Every row gives one point. Two turns around zero, p and q, are shown by what they do to some points. Write where each new point lands after one turn and then the other. Backwards means that the second turn is done in reverse. Each puzzle has new turns, and all numbers are rounded.
In the rows, zero is written as 128.

Turn p:
[ 88 128 145] => [120  98  97]
[125 114 132] => [130 135 115]
[149 132  84] => [103 155 160]
[150 138 150] => [158 124 140]
Turn q:
[124 168  97] => [130 144 176]
[142  98 140] => [137 128  94]
[130 106 128] => [125 135 107]
[146 157 128] => [152 122 152]
[ 98 111 146] => [ 97 112 111]
Where do these land?
q, then p: [114 101 134] => [ 97 127 126]
p, then q: [125 155 132] => [125 120 102]
p, then q: [110 114 141] => [126 154 131]
p, then q backwards: [115 163 107] => [ 95 153 140]
p, then q: [175 107 126] => [162 105 159]

Turn p:
[139 127 120 114 123 148] => [132 128 147 127 120 147]
[118  96 125 135  94 112] => [124 119  96  93 129 145]
[122 135 114 143 129 134] => [137 122 123 133 110 121]
[104 147 107  87 167 164] => [ 98 103 177 166 105 130]
[153 160 129 125 108  80] => [135 168  90 155 147 143]
[102 115 157 149 124 151] => [117 127 137  91 116  97]
[158 116 144 142 151 106] => [153 128 125 131 169 115]
Turn q:
[126 139 135 124  99 115] => [153 134 131 147 133 140]
[108  90 110 109 104 124] => [126 168 145 150 108 109]
[159  92 113 120 108 125] => [140 127 124 150  98  90]
[ 86 151 153 162 136 111] => [105 133 119 134 148 186]
[132 161 116 123 111 123] => [150 122 135 137 159 128]
[139 152 161 137 175 165] => [119 102 104  66 134 144]
[129 104  98 152 121 145] => [106 141 105 143 130  97]
[145 120 114 103 146 103] => [125 106 163 131 114 112]
[127 143 153 122 151 141] => [129 119 126  94 128 146]
Where do these land?
p, then q backwards: [ 91 112 127 167 118 144] => [166 104 137 120 153 155]
q, then p: [143 108 148 154 141 100] => [131 112 116  90 101 136]
q, then p: [135 127  96 126 144 125] => [111 118 111 126 148 112]
q, then p: [149  89 124 111 153 112] => [105 143  96  93 134 139]
q, then p: [143 135 149 138  90 161] => [165 126 128 160 122 159]
q, then p: [105 144 147 100  94  98] => [160 165 162 117 127 110]
p, then q: [113 157 105 108 140 125] => [114 144  96 148 138 142]
q, then p: [146 152 128 120 145 159] => [116 110 139 145 156 152]

Turn p:
[127 140 134 150  90 106 107 134 111] => [141 112 116 139 107 137 167 113 150]
[168 128 103 101 135 114 132 140 151] => [166 161 139 126 140 113 104 114 135]
[151 130 109 142 152 127 155 114 139] => [126 170 137 122 131 111 131 138 108]
[113 104 150 120 102 138 143 138 167] => [136 111 151 120 158 147 126 162 154]
[131 130 104 137 157 122 127 133 121] => [128 146 124 135 105 115 114 130 111]
[111 124 165 117 115 147 112 113 126] => [103  91 121 120 150 132 131 125 142]
[149 121 128 113 130 105 154 140 120] => [157 149 115 138 146 138 126 127 115]
[ 98 147 127 141 126 131 134 150 118] => [113 124 131 142 103 160 128 132 128]
[116 132 147 154 136 118  86 130 103] => [110 105  92 142  98 115 139 125 142]
[100  83 132 106 109 175 140 110 139] => [122  82 155  88 156 136 115 154 112]
[133 166 140 157 132 139  91 132  88] => [ 96 126  91 124  88 129 145  95 141]
[139 131  97  98 151 115 155 100 153] => [138 157 164 140 154 104 110 120  99]
Turn q:
[112 137  70 112 131 118 146 130 126] => [ 93 162 157 140 104 146 136 124 135]
[125 113 145 122 117 131  68 125 114] => [134 113 116 119 124  66 139 128 123]
[110 107 128 174 118 136 128 132 117] => [133 126 143  95 135 127 128 149  92]
[164 145 146 138 137 148 138 121 120] => [142 131  85 117 137 147 125 130 136]
[116  75 110 108 138 139 148 121 120] => [ 99  97 143 133 112 146 167 134 114]
[123 139 144 170 139 133  69 113 148] => [146 126 118 107 133  79  97 174 135]
[115 119 144 121 115 121 145 109 118] => [134 105 137 119 115 138 124 107 121]
[113 154 127 112 119 142 146 148 149] => [132 141 150 130 152 142 130 114 158]
[173 148 134 114 122 113 148 137 147] => [156 145 106 164 132 152 125 117 140]
[130 144 132 108 143  99 144 145 121] => [113 134 125 157 138 137 110 102 126]
Where do these land?
q, then p: [119 130 124 121 136 164 123 147 149] => [118 150 135 142 142 136 102 151 133]
p, then q: [128 107 145 136 122 159 141 116 118] => [ 95 119 136 139 138 132 149 112 133]
p, then q: [123 113 116 134  31 119 128 140 121] => [163  91  98 143 132 189 179 132 136]
q, then p: [142  99 141 142 138 155  99 130 127] => [165 143 122 141 122 142 108 141 106]
q, then p: [135 129 109 135 131 115 134 141 124] => [111 130 124 129 113 141 136 118 127]
p, then q backwards: [114 104 158 121 142 107 139 150 133] => [155 127 141 142 161 124 131 135 156]
q, then p: [125 106 122 113 131 128 140 149 120] => [110 128 124 128 130 138 137 145 104]
p, then q: [114 216 139 131 139 120 129 122 119] => [138 117 161  62 110 141  88 141 150]
q, then p backwards: [141 122 111 102 138 128 104 120 119] => [127 140 136 157 140 115 105 119 123]
p, then q: [154 183 114 139 153 116 135 115 125] => [136 145 136  98 106 136  78 112 147]
q, then p: [127 119 146 122 124 116 135  90 157] => [153 117 121  98 134 117 137 146 154]
p, then q: [113 110 111 140 150 107 129 115 123] => [132 144 126 126 133 123 121 115  89]

Turn p:
[130 132 129 150  96 105 133 131 103 118 109  91] => [158 116 104 127 116 144 122 117 110 112 100  96]
[128 128 115 124 135 106 135 124 143 104 101 138] => [142 110 131 148 138 143 142 126 138 105 146 131]
[113 110 139 120 138  95 128 133  99 108 128 130] => [136 130 137 108 142 167 154 125 120 124 125 115]
[109 111 127 144 127 137 124 135 145 194 118 142] => [126  95 158 107 118 109  84 129 125 158 141 135]
[ 84 139 119  99 121 112 137 131 128  95 133  99] => [126 140 128 170 146 174 133 125 126 139 112 106]
[111 119 102 129 105 134 116 156 106  99 127 131] => [131 153 115 128 134 161 109  92 120 115 133 127]
[139 162 129 158 160 153 133 137 137 185 133 156] => [110 112 153 122  96  79 116 140  93 141 142 167]
[125 127 130 102 112 106 152 140 126  94 104 112] => [137 119 120 149 125 173 139 126 149 105 109 120]
[145 126 111 126 131 144 163 125 127 200 143 157] => [112  93 123 105  98 106 114 131 130 176 134 177]
[116 110 125 129 117  93 142 167 130  91 145  97] => [105 127 105 132 127 183 129 128 122 110 131  87]
[164 141 136 109 130 129  87  98 158 110 146 135] => [141 166 119 139 130  93 151 154 159 125 155 119]
[110 138 129 119 110 100 125 117 114  97 137 128] => [152 146 114 138 146 161 140 138 119 128 125 119]
[156 135 172 122 137 182  94 121 134 132 131 140] => [117 171 152 109 124  74 124 143 150 112 112 140]
[157 124 127 121 163 168  84 108 121 124 130 107] => [117 161 142 126 130  72 155 100 143 127 125 112]
[134 119 129 167 139 157 165  95 150 169 136 157] => [110  83 119 112 148  79 110 147 119 144 130 168]
Turn q:
[ 90 141 111  95 148 122 116 104 138 106 151 120] => [ 97  95 128 130 122 106  79 120 128 141 136 124]
[ 99 121 107 119 153 110 101 136 149 165 167 141] => [132 109 119 158 105 113 100  97 119  96 165 110]
[129 128 150 140 112 134 154 105 124 143  89 153] => [123 123 115 116 126 141 163 146 139 108  86 118]
[143 124 114 158 118 112 111 138 113 126  84 156] => [127 161  99 133 157 126 163 117 152 124 121 112]
[110 141 143 137 104 126 104 127 102 138 114 125] => [134 125 140 119 136 135 137 133 169 127 133 101]
[ 90 112 136 154 110 130 177 139 109 120  90 150] => [110 121  87 105 121 167 159 138 165 115 114 154]
[118 109 137  80 150 113 109 121 135 111 181 122] => [112 121 152 134  81  91  90 111 116 146 147 134]
[193 121 141 160 139 145 127 111 141 107 147  74] => [155 128 165 120 152 124 160 132  68 178 133 140]
[177 128 103 130 153 142 142 128 105 126 159 112] => [166 131 147 135 147 111 123 103 103 143 118 169]
[133 122 122  89 150 128 123 150 150 156 128  91] => [150 143 131 128 107 148  82 118  94 131 133 111]
[128 147 131 138 107  91 145 134 140 139 130 142] => [ 99 138 143 137 135 146 141 119 129  94 129 128]
[133 119 109 128  83 168 105 134 124 119 106 133] => [145 141 115 160 142 133 132 169 158 153 123 121]
[119 150 161 134 137 144 149 138 133 108 121 145] => [115 127 124  90 130 120 134 160 127 109 129 145]
Where do these land?
q, then p: [118 129 154 119 145 110 146  93 108 107 167  94] => [148 126 153  86 151 141 120 153 163 155 108 128]
p, then q: [103 127 127 168 149 128 146 139 151  92 126 133] => [129 109 107  98 126 105 129 111 146 154 156 152]
p, then q: [132 102 161 172 150 103 154 120 108 118 137 100] => [134 137 105 101 104 155  97 105 140 170 108 150]
p, then q backwards: [142 144 119 106 123 144 121 108 151 157  97 139] => [128 116 121 112 117 150 113 125  94 125 167 141]
q, then p: [134 149 130 109  76 155 100 119 130 161 134 112] => [102 129 136 113 101 103 110 140 123  83 115  89]
q, then p: [133 126 146 146 145 138 116  93  75 104 141 110] => [130  88 144 105 119 131 147 158 172 153 132 127]
q, then p: [123 135  74 120 124 127 124 152 140 149 107 128] => [126 143 124 146 136  85 133  98 102 116 149 122]
p, then q: [146 111 149 124 152 149 113 119 119 127 162 106] => [102 119 132 108 127 162  93 113 127 112 120 118]
p, then q: [ 84  83 139 149 149 104 142 129 126 112 131 147] => [159 111 109  92  89 102 102 126 120 145 132 143]
q, then p: [163 145 111  94  93 121  84 134 149 131 109 134] => [133 129 147 151  98 107 126 138  75 106 118  92]
q, then p: [142 153 105 122 109 124 125 139 143 157 136 169] => [127 135 119 143 145 126 140 129  94  77 139 116]
q, then p: [123 102 113 134 127 135 173 154 131  99 108 149] => [132 129 128 149 131 137 106 107 120 134 155 184]
p, then q: [120 158 135 101 123 126 118 165 133 148 109 144] => [131 138 152 131 128 121 156 173 147 116 139 118]

Turn p:
[135 120 160 166 126 132 122 138 121 130 112 113 119 108] => [141 133 129 145 140 145 154 118 105 124  99 116 108 118]
[132 142  96 122 120 148 124 156 114 108  94 165 122 138] => [108 112 158  88 156 125 143 117 124 134 134 150 137 158]
[119 123  90  88 127 125 133 163  94  91 109 141 121 143] => [ 88  99 142 105 173 139 114 146 146 145 140 147 138 155]
[154  91 125 143 111 158 134 119 124 143 129 104 128 123] => [135 136 160 155 117 147 157 143 136 118 118 111 147 117]
[144 145 131 134 166 103 102 132 121 147  97 124 177 158] => [ 70 122  91 107  95 123 146 104 115 141 109 121 134 119]
[106 128 103  97 149  91 153 132 147 160 155 156 129 123] => [118 116 126 121 114  78  69 147 130 116 130 144 134 114]
[147 126 134 141  88 149 102 141 114 114 146 139 128 145] => [134 138 161 115 133 146 145 124 120 151 156  96 120 136]
[147 105 163 143 123  95 144  97 160 118 155 113 134 100] => [168 143 114 143 112 148  99 116 147 112 106 102 119  85]
[148 153 131  91 128 156 125 145 126 119 121 122 125 129] => [106 151 131 133 145 140 123 112 124 121 146 133 147 162]
[104 115 160 140 102 128 146  75 122 133 148 109 137 104] => [175 151 111 162 126 130 137 137 146 139 137 134 123  80]
[131 165 117 135 167  93 125 147 107 153 140 114 139 132] => [ 81 146 101 121 111 105 116 142 117 128 108 129  95 135]
[128 114 139 145 159 144  98 103 126 118 143 125 129 112] => [140 123 104 137 132 116 157 122 144 105 132  94 119 124]
[145 140 111 100 117 134 109 137 105 127  91 152  86 156] => [101 101 163 133 138 124 133  97 137 151 140 149 123 174]
[107 105 147 150 107 127 108 108 164 128 142  81 122 116] => [186 128 104 156 109 144 134 145 123 139 113  99 137 126]
[100 147 104 112 126 109 152 123 157 147 136 148 141  94] => [148 144 119 109 130  84  91 139 128 123 116 155 147 117]
[130 163  81 119 137 143 154 145 122 103 107 153 108 173] => [101 110 149  84 125 138 128 133 136 118 150 179 121 173]
[101  94 187 149 122 141 144 116 154 139 151 116 131 121] => [176 123 113 163 121 144 129 134  96 109 140 115 129  82]
Turn q:
[130 138 127 109  69 137 137 106 132 157 144 126 147 140] => [161 106 121 131 171 130 134 162 120 117 159 116 112 124]
[151 112 120 111 135 134 124 173 152 149 131 122 127 120] => [103 130 149 121 121 129 140 135 161  91 137 132 125 105]
[103 116 118 117  31 145 124 112 131 108 119 136 105 124] => [115 131  61 140 182 122 126 152  93 123 169 104 129 113]
[100 117 149 109  69 141 212 114 130  53 130 135 126 118] => [117 114  87  95 138 121 137 120  71 142 210 102 182 162]
[162 127 129 139 130 140 120 138 109 147 121 148 139 142] => [141 112 121 112 113 104 135 137 146 123 110 129 104 114]
[125 143 136 145 143 136 118 112 143 153  82  75 105  96] => [147 173 119 130 133 183 123 104 163 138 112 105 134 110]
[142 140 113 201 157  75 156 135 126  71 137 121 138 141] => [115 174 158  98  77 112 152 132  74 160  97 112 128 165]
[128 149 141 136 126 146 115 128 129 107 138 126 104 143] => [131 132 114 116 127 138 123 114  98 127 123 152 123 111]
[111 137 127 134 153 126 124 163 135 141 109 150 144 138] => [138 149 137 141 110  96 135 120 150 112 121 152 137 131]
[146 137 129 111 123 101 119 110 113 150 131 140  96 118] => [121 121 126 120 142 139  99 161 145 156 118 140 124 118]
[106 113 122 116 158 141 123 124 116 146 134 123 101 144] => [124 111 116 148 118 153 114 126 138 111 105 151 140 139]
[132 115 108 113 161 141 126 106 111 110 124 134 144 145] => [127 102 130 132 110 120 101 105 125 118 113 119 116 158]
[138 139 123 106 141 131 106 106 132 132 131 141 139 116] => [131 114 147 130 148 120 100 114 138 134 121 128 116 123]
[109 141 123 116 106 126 107 197 113 143 131 107 139 127] => [129 148 133 171  99 120 140 149 133 104 160 141 122  85]
[117 121 123 117 161 129 126 108 148 131 138 141 134 144] => [127 117 146 131 141 128 118 112 131 115 110 146 130 159]
[126 121 132 158 162 126 135 139 135 150 146 120 144  77] => [127 128 171 136 121 133 156 117 148 140 101 108 163 110]
[151 109 156 139 152 101 104 106 123 129 130 132 144 142] => [120 115 143 125 126 128 143 116 142 163 106 139  90 148]
Where do these land?
p, then q: [123 151 122 144 141 102 159 142 166 113 128 121 117 123] => [109 130  97 123 127 104  90 119 131 119 132 134  99 112]
q, then p backwards: [114 147 114 140  86 118 131  94  95 138 145 131 146 149] => [ 75 118 139 145 113 128 110 151 136 134 150 107 103 118]
p, then q: [103 122 142  98 113 137 170 144 142 154 140 118 114 150] => [124 109 125 145 117  85 155 129 111 142 107 138 116  92]
q, then p: [137  97 127 138 151 146 119  89 131 111 134 112 143 134] => [134 101 125 162 112 147 158 130 150 129 135 148 135 129]
p, then q: [104 140 157 143 114  97 145 164 144 119  94 120  97 153] => [124  89  71 133 118 113 113 131 153 124  91 131 116 115]
p, then q backwards: [115 137 138  96 147 180 125 135 119 129 147 113 132 117] => [ 83 115 114 115  89 124 144 142 154 125 119 128 130 132]
q, then p: [156 164 163 122 146 146 116 158 160 133 172 185 104 128] => [119 109 123 123 181  87  88  76 140 117 132 131 141  83]
q, then p backwards: [124 117 127 100 143  99 118  98 108 111 144 129 134 136] => [125 130 126 106 117 104 119 152 120 134 123 124  91 154]
p, then q: [ 89 121 136 135 108  90 112 143 139 140 129 111 124 118] => [124 135 119 139 108 129 127 155 168 125 104 113 106 108]
p, then q backwards: [174 124 138 135 129 130 115 181 109 126 136 151 151 124] => [157 117 100 138 125 123 123 118 168  90 147 109 126  96]
q, then p backwards: [161 127  87 141 153 145 100 100 100 166 121 105 138 119] => [158  87 129 160 132  77 125 125 143 117 144 110 103 104]
p, then q: [125 113 100 135  91 139 111 123 144  89 103 126 102 131] => [134 100 128  93 129 135 149 116 162  99 135 140 101 147]
p, then q: [105 136 115 116 162 158 126 123 149 140 128 160 137 133] => [102 113 151 137 121 105 121 143 102 144 146 123 120 159]
p, then q: [151 123 125 136 115 102 141 115 125 146  68  85 160  96] => [178 166 107 124 145  95 120 109 172 125 129  94 145 135]
q, then p: [137 100 128 139 121 132 133 113  88 105 132 153 123 110] => [120 109 131 146 118 115 130 163 133 158 101 130 148 115]
